Every row gives one point. To make a cloud, some directions were put in groups of two or more. Within a group, all points are equally far from the middle, so they leave a hole (a ring in 2 directions, a hollow ball in 3). The other directions are filled evenly. Then the cloud was stretched, turned, moved and blurred a little. Count the holes, and give their numbers of directions, smallest first.

Cloud (22 x 3):
47; -7; -18
31; -6; 56
-1; -37; -9
0; 36; -29
26; -36; 23
2; -17; -33
54; -12; 12
1; -36; -11
25; -18; 50
-13; -31; 34
-21; 36; -12
6; 50; -15
-37; -1; 20
-14; -35; 3
-7; -35; -8
-36; 10; -1
-32; 24; 29
40; -20; 37
-28; 11; 43
-30; 17; -13
-25; -16; -15
23; 16; 62
Holes: 1 (3)

Cloud, 29 rows:
26; -8; -11; 45
15; -57; -25; 24
38; -6; 24; 23
-10; 17; 52; 31
-44; 0; -8; -8
15; -9; -1; 0
8; -5; -22; 17
-13; 12; 4; 50
-17; 32; 56; 30
-34; 0; -12; -30
-46; 2; 13; 21
13; 24; -2; 42
16; -1; 17; 36
19; -12; -3; -13
-44; -26; 43; 30
-20; -19; -8; 11
-55; -9; 5; 52
1; -10; 4; 54
-23; -42; 6; 46
36; -8; 30; -12
33; 29; 1; 11
-29; -24; 23; 39
-41; -66; 0; -5
-33; -44; -17; 30
11; -29; 1; 35
-36; -23; 53; 16
-21; 24; -7; 36
-14; 32; 47; 16
2; -19; 42; 20
Holes: 0

Cloud, 52 rows:
2; -50; -17; -18; 41; -32
-35; -2; -2; -26; -15; -28
-53; -10; -25; -33; 36; -1
31; 12; -12; -34; 18; 18
1; 5; -8; 51; 37; 30
-27; -17; 13; -6; -36; 5
8; 3; -27; 33; 44; 44
36; 5; -18; -31; 12; 20
7; -36; -16; -21; 30; 54
-37; -25; -5; 4; -8; 53
27; 14; -49; 4; 14; 30
-47; 13; -1; 36; 25; 27
-62; -14; -18; -1; 45; 7
-30; 23; -27; -38; 8; -1
-40; -1; -40; -21; 21; -35
-23; 9; -52; 11; 39; -31
-14; -27; -35; -38; -20; 5
-45; -22; -46; -28; 32; 4
-32; 14; 2; 49; 24; -13
-4; 36; 13; -19; 37; 14
-22; 13; -62; 13; 38; 20
-32; -43; 34; 10; 0; -9
-39; -6; -30; -36; 10; -29
-37; 30; 2; 9; 28; 41
-18; 18; -53; -17; 18; -27
-50; -33; 0; 32; 8; 28
4; 8; 30; -12; 50; 4
0; 16; -1; 29; 38; 50
7; -11; 11; -10; 49; 50
19; 6; -49; -1; 44; 30
-12; -54; 25; 27; 9; -9
-2; 19; -32; 27; -27; -2
24; -48; -47; -11; 18; 1
-42; 6; -23; -38; 17; -20
-29; 19; 12; 35; -9; -10
-54; 7; -24; -21; 43; 8
11; -41; -18; -3; 49; -31
-36; -34; 29; 7; -12; -12
-14; -36; 38; -4; 14; 36
0; -44; -27; -22; 41; 41
25; -9; -6; -43; 26; 25
-38; 5; -32; 19; 37; -39
-49; -34; 22; 17; 6; -15
13; -13; -5; -3; 45; 56
39; -14; -38; -14; 11; 23
21; 18; -19; -11; 17; -36
-35; -35; -17; 4; -5; -47
-35; 18; 15; 32; -5; -9
-7; -44; 2; 10; 63; 5
4; 17; 15; 17; 23; -36
9; 11; -25; -15; 52; -28
-18; 31; 3; -3; -17; -15
Holes: 2 (2, 4)

Cloud, 75 rows:
-10; -64; -33; 36; -24; -34; -23; -11
10; -58; -40; -9; -13; 22; 2; 43
29; -25; -6; -16; -5; 43; 22; -8
-51; -18; -53; -2; 9; 22; -24; -2
-15; 8; -29; 19; 9; -3; -28; 71
-30; -32; -5; 43; 45; 53; -20; 31
17; 18; 24; -15; -13; 7; -26; 29
-12; -29; -22; 26; 28; -34; -57; 4
26; -10; 4; 55; -14; 1; -46; 30
-29; -42; 20; 23; -32; 1; 16; 23
30; -13; -46; -2; -8; -21; -22; 24
0; 30; -18; -31; -12; 16; -19; 28
37; -57; 26; 43; 15; 8; -2; 18
-14; 7; -44; 37; 20; 28; -46; 16
-2; -24; 3; -43; -34; 8; 22; 13
5; -38; 11; 44; -30; 2; -16; 19
16; -5; -69; 15; 24; 53; -35; -17
5; -51; -27; 55; 10; 2; -33; 31
-12; -52; -52; 2; -28; 28; 0; 41
5; -26; -8; -40; 28; 4; -9; 23
-19; -35; 17; 4; 41; 38; -5; -26
-17; -10; 21; 35; 0; 28; -28; -1
-23; -17; -53; 27; 11; -17; -7; -5
1; 42; -31; 19; -19; -23; -12; -5
-19; -9; 9; -44; -36; 10; -29; 8
18; -36; -55; 1; 13; 23; -39; 21
0; -10; 24; -10; 38; -13; -58; -8
-15; -15; 1; -23; 44; 4; 39; 37
20; 5; 17; 18; 62; 1; 28; 18
-22; -3; -20; 30; 48; 28; -4; -13
-8; 32; 3; -5; -10; -4; -18; -20
-10; -22; -3; 61; 7; 6; -29; 47
-24; -39; -8; -9; -6; -12; -68; -35
-21; -41; -32; 60; -4; 23; -42; -18
15; -19; -23; -3; -54; 12; -24; 22
-20; -9; -45; 36; 19; 24; 34; 15
19; -18; -37; -2; -23; -53; 15; 64
-19; -49; 13; 41; 8; 30; 0; 32
20; 15; -12; 40; -35; -14; -3; 32
9; -10; 9; -38; 3; 17; -43; 9
-14; -55; -41; 37; -23; 21; 30; 29
-24; -33; -10; 9; 40; -3; 10; 2
12; -68; 19; -24; 29; 16; 22; 24
54; -33; -26; -13; 9; -43; -7; -34
-17; -36; 33; 13; 15; 1; 33; 24
5; 36; -26; -4; -24; -2; 12; 1
-44; 8; -33; 26; -7; 3; 15; 30
-40; -53; -57; 16; -2; 33; -52; -8
-9; -47; -13; -39; -26; 32; -13; 8
-53; -10; -7; 6; -2; -7; -24; -15
-18; -56; 2; 23; -34; 15; -52; 27
35; -13; -21; -26; 2; 21; -16; 32
-15; -30; -2; 62; -2; -3; -9; 11
4; -38; 17; -24; 23; -22; -12; 25
12; 17; -35; 29; 42; 24; -8; -33
-38; -59; -57; 18; -8; 36; -33; -4
-25; 11; 27; 14; -22; 7; -38; -9
0; -60; -40; -14; -38; 27; 25; 28
14; -58; -34; 23; -16; 8; -30; 28
41; 12; -14; -16; 0; -40; 8; 30
-32; -15; -32; 22; 23; 2; 19; 30
-10; 25; 25; 14; 22; 14; -14; 31
-12; -26; -11; 24; 38; -28; -8; 36
7; 15; 1; -5; -10; 42; -2; 11
20; 25; 0; 10; 20; 11; -9; -2
14; -31; -53; 55; -16; -16; -58; -5
24; -37; 6; 2; -27; 19; -14; 45
-43; -32; -2; 30; 22; 42; -24; -27
-68; -2; -5; -7; 8; 20; -13; 55
12; 5; 22; -22; 49; 12; 2; 28
-26; -40; -2; -16; -42; -27; -47; 0
9; 11; -41; -12; 0; 21; 19; 58
32; -29; 29; 14; 4; -19; -8; -28
-49; 16; -2; 28; 6; 28; -29; 33
-19; -70; -21; -7; -38; 21; 22; -20
Holes: 1 (4)

Cloud, 90 rows:
-27; 19; 4; -22; -46; 7; -31; -7; -35
19; -14; 8; -42; 43; -22; 44; 44; 49
-10; 32; -8; 11; -3; -25; -6; 26; -14
-69; -4; 24; -20; -1; 38; -15; 47; -6
-7; 34; -7; 17; -19; 9; 31; 40; 11
37; 2; 3; 32; 6; -1; 21; -37; 9
9; -21; 26; 34; -16; -36; -17; 3; -17
-31; 10; 34; -19; 7; 16; -42; -18; 60
-23; -13; -2; 46; 5; -3; -8; -26; 58
-54; 40; 15; 15; -16; -47; -10; -4; -1
-18; -19; -31; -29; 24; 60; -32; -23; -1
16; 57; -3; -14; 16; -7; 4; -1; 32
-16; -15; 33; -22; -9; -21; 25; 9; 12
10; -23; 57; 15; 43; 0; -38; 48; 46
10; -28; -25; 13; 45; 7; 11; 44; 59
-41; -2; 34; -14; -55; -30; -11; 20; 28
-12; -13; 33; -16; -10; -9; 21; -36; 35
21; 39; 44; 10; 12; -21; -9; 38; 19
10; 4; 20; 17; -9; -19; 32; 18; -22
-9; -15; 62; -33; -9; 12; -18; 27; -23
-50; 19; -16; -3; -27; -16; 35; 34; 7
9; 11; -10; 39; 12; -16; -14; -18; 19
29; -31; 24; 29; -1; 26; -60; -34; 13
35; 14; 21; 2; 27; -3; 17; 35; -10
-4; -2; 35; -2; 64; -9; -39; 44; 64
-48; -40; 15; 1; -24; 11; 4; 34; 36
-17; 24; 19; 6; -52; 9; 6; 15; -1
-16; 48; 34; -24; -9; -6; -9; -12; 36
11; 11; 48; 18; 53; -33; 30; 35; 15
39; 21; 11; -8; 22; 2; 53; 18; 8
1; -1; -21; -23; -26; -39; 49; 4; 13
-25; 23; 27; -26; 1; 30; 62; 18; 8
3; 28; 75; -28; 6; 38; 23; 27; 20
19; -11; -16; -14; -27; -18; 62; 51; 12
4; 30; -17; 21; 24; -35; 31; -3; -34
-36; 12; -57; 38; -12; -12; 36; 17; -7
-21; -27; 46; 39; 5; -7; 6; 31; -17
-21; 19; 17; 2; -16; 47; -41; 45; 19
51; 18; 10; -32; 30; 12; -14; -26; -35
-16; 36; 23; 37; 21; 37; -12; -10; 28
1; -19; 13; -6; 38; 35; 40; -3; 33
-25; 3; 27; -28; 34; 24; 58; 17; 17
32; 23; 4; 29; 11; 42; 0; 46; 32
-13; 25; -19; 11; 11; 25; -24; -24; 28
13; -40; -9; -13; 25; -21; 24; 50; -30
-18; -40; 25; 16; 15; 3; -55; 41; 13
-36; 2; -17; 7; 4; -13; -4; -35; 57
-2; 9; 13; 12; -47; -32; -34; -5; -43
-21; 37; -18; 9; -23; 37; 20; 4; -30
3; 32; 42; 7; -6; -25; -26; -3; -29
-6; 16; -8; -59; 29; -57; 32; -16; -20
-11; 29; -4; -52; 3; 37; 0; 0; -7
11; 42; -9; 25; 55; 19; 20; -18; 2
-22; -42; 36; -6; -6; -21; -2; 35; 63
-58; -2; 29; 23; 18; 21; -31; -45; 13
14; 10; -2; -14; -25; -20; 30; 18; -8
2; 25; -2; 10; 10; -12; -29; 18; -34
3; -19; 11; 15; -21; 12; 68; 25; -6
-16; -29; -36; 1; 16; 5; 1; 24; 50
-32; -22; 16; 1; 23; 0; 12; -13; 45
-63; -2; 10; -18; 13; 9; 33; -28; -4
42; -24; 47; 1; -13; -20; 1; 35; 38
15; 8; -36; 15; -25; 16; -23; 22; 23
10; -13; 14; -5; 36; 38; 28; 38; -47
11; -39; 58; 9; -2; 41; -41; -16; 29
30; -2; 49; 3; -53; -35; -27; 10; 31
6; 42; -16; -30; 3; -15; -17; 3; -21
-6; 19; 24; 38; 5; 14; 7; -13; -37
-5; 27; 35; 30; 48; -47; -31; -24; 51
-65; 0; 36; 0; 51; 20; 25; 32; 16
6; -37; -17; 22; 19; -36; 32; 12; -8
16; -29; 10; 12; 37; -45; -4; -14; 42
13; -31; 42; -31; 16; 37; -43; -13; 22
-44; 1; -25; -37; 39; 61; -22; -6; -29
-29; 14; -28; -10; 50; 21; -10; 48; -5
51; 24; 10; -52; 8; -6; -17; 0; 4
30; -2; 43; 18; 45; 42; -40; 32; 28
4; 43; -4; 15; 33; -4; -1; -18; -27
-54; -22; 17; 7; 12; -32; -74; -14; -13
-13; 20; -12; -46; 15; -21; 30; 16; 34
20; 0; 63; -30; 31; 48; 2; 0; 26
-22; -35; -34; -21; 20; -3; 30; 37; 32
33; -20; 27; -33; 43; 19; -23; -3; -5
-50; 48; 30; -14; 32; -32; -39; -8; 16
44; -32; -9; 14; -10; 18; 37; -19; 23
-10; -7; 6; -29; -29; 14; 24; 37; 20
0; 9; -48; 40; -16; 46; 17; -5; 42
33; -18; -2; -9; 24; 41; -6; 3; -49
5; -43; 47; 12; 7; 1; -19; 27; 23
-60; -20; -7; -22; -8; 43; -30; -7; -26
Holes: 1 (3)
